Each row is a point. Two turns around zero, p and q, are shown by what they do to some points. Where does a point land after both, in the order given? Backwards means that the second turn is done in reverse. Each puzzle has new turns, and all numbers are rounded.

Turn p:
0.23 -0.38 0.04 => -0.34 -0.23 -0.17
0.17 0.35 -0.26 => 0.26 0.27 -0.28
-0.13 0.07 0.18 => 0.12 -0.09 0.18
-0.28 -0.04 0.04 => -0.04 0.06 0.28
Turn q:
-0.31 0.19 0.03 => 0.09 0.35 -0.04
-0.23 -0.20 0.23 => -0.12 0.18 0.31
-0.10 -0.09 0.25 => 0.02 0.09 0.27
0.00 -0.25 -0.19 => -0.30 -0.08 -0.05
0.35 0.04 -0.10 => 0.08 -0.33 -0.13
0.30 0.31 -0.21 => 0.24 -0.21 -0.35
Where do these land?
q, then p: 0.11 -0.16 -0.10 => -0.16 0.03 0.14
q, then p backwards: 0.18 0.23 -0.13 => 0.27 0.16 0.07
q, then p backwards: 0.15 -0.01 0.21 => -0.11 0.08 0.22
p, then q: -0.34 -0.02 -0.12 => 0.30 0.15 0.14
q, then p: -0.44 -0.29 0.12 => 0.40 -0.03 0.36
p, then q backwards: 0.35 0.25 0.02 => 0.17 0.35 -0.18

Turn p:
-0.21 0.15 0.24 0.22 => -0.12 0.37 -0.08 0.13
-0.08 -0.40 0.15 -0.17 => 0.17 0.09 0.38 -0.20
0.17 0.31 -0.03 0.21 => -0.11 -0.06 -0.25 0.30
0.13 -0.39 0.16 0.31 => -0.12 0.05 0.47 0.23
-0.10 0.05 -0.12 -0.17 => 0.03 -0.05 -0.11 -0.20
-0.04 0.08 0.03 -0.37 => 0.29 -0.01 -0.13 -0.21
0.13 0.19 -0.42 -0.03 => -0.14 -0.37 -0.26 -0.05
Turn q:
0.03 -0.53 -0.04 0.18 => 0.24 -0.04 -0.10 -0.50
0.29 0.07 0.12 0.23 => 0.32 0.20 -0.02 0.13
-0.22 -0.06 -0.49 -0.03 => -0.42 0.15 -0.16 -0.26
-0.03 0.15 0.20 -0.30 => -0.08 -0.20 0.25 0.21
-0.01 0.19 0.10 -0.23 => -0.11 -0.09 0.18 0.21
-0.05 0.19 0.12 0.14 => 0.06 -0.02 -0.14 0.22
Where do these land?
q, then p: 0.24 0.05 -0.33 0.03 => 0.07 0.12 -0.39 0.03
q, then p: -0.03 0.30 -0.18 -0.06 => -0.25 0.21 -0.15 -0.01
p, then q: 0.03 -0.11 0.17 -0.14 => 0.15 0.06 0.14 0.12
p, then q: 0.19 0.30 0.00 0.13 => -0.01 0.21 -0.27 -0.16
q, then p backwards: -0.26 -0.48 0.44 -0.15 => 0.32 -0.21 -0.43 -0.43
q, then p: -0.17 -0.07 -0.11 0.19 => -0.07 -0.18 -0.08 -0.20

Turn p:
-0.09 0.24 -0.19 -0.06 -0.21 0.06 => 0.21 0.09 -0.10 0.08 -0.07 -0.28
0.17 -0.24 0.17 -0.13 -0.21 0.34 => -0.14 0.00 0.18 0.27 -0.39 0.11
0.08 0.11 -0.06 0.42 0.08 -0.40 => 0.35 -0.14 -0.02 -0.31 0.29 0.19
0.32 -0.19 -0.24 -0.24 0.33 -0.11 => -0.15 0.41 0.06 0.13 0.29 0.29
-0.09 -0.16 0.22 -0.07 -0.27 0.02 => -0.06 -0.24 -0.11 0.17 -0.23 0.05
-0.27 0.34 0.28 -0.05 0.45 0.03 => -0.37 0.03 -0.12 -0.51 0.07 -0.24
-0.12 -0.10 -0.18 0.13 -0.17 0.05 => 0.16 -0.14 0.11 0.18 0.06 -0.12
Turn q:
0.17 0.16 -0.17 0.08 0.01 -0.13 => -0.13 0.20 -0.11 0.03 0.19 0.00
0.02 -0.22 0.00 0.13 -0.38 -0.17 => -0.27 -0.02 0.14 0.35 -0.15 0.04
0.32 0.48 -0.32 -0.14 -0.06 -0.27 => -0.39 0.16 -0.29 -0.09 0.52 0.01
-0.52 -0.18 0.23 0.11 0.10 0.16 => 0.26 -0.09 0.26 -0.18 -0.42 0.21
-0.27 -0.07 0.41 -0.11 -0.05 0.22 => 0.13 -0.34 0.00 -0.16 -0.39 0.03
0.14 -0.12 -0.33 -0.09 0.08 0.21 => 0.24 -0.04 0.04 0.17 0.33 -0.01
0.21 0.08 -0.07 -0.18 0.19 -0.26 => -0.15 0.10 0.01 -0.15 0.25 -0.27
-0.06 -0.12 0.25 0.20 0.12 0.25 => 0.30 0.02 -0.07 0.02 -0.32 -0.03
Where do these land?
p, then q: 0.35 -0.13 0.02 0.41 0.27 0.07 => 0.21 -0.37 -0.26 -0.17 -0.22 -0.24
p, then q: -0.48 -0.40 0.02 -0.22 -0.29 0.07 => 0.04 0.40 0.43 0.28 -0.28 0.16
q, then p: 0.04 0.26 -0.18 0.11 -0.06 -0.02 => -0.04 0.15 0.13 -0.07 0.08 -0.26
p, then q: 0.09 0.17 0.04 0.04 0.06 -0.30 => 0.13 -0.10 -0.05 -0.02 0.32 -0.05
p, then q backwards: 0.14 -0.14 -0.20 -0.13 0.19 -0.07 => 0.05 0.06 -0.32 0.13 -0.03 -0.11
q, then p: -0.15 -0.13 0.11 -0.35 -0.40 0.09 => -0.20 -0.39 0.21 0.30 0.03 0.13
q, then p: 0.01 0.38 0.20 0.15 0.23 0.17 => 0.16 0.42 -0.09 0.25 0.02 -0.13
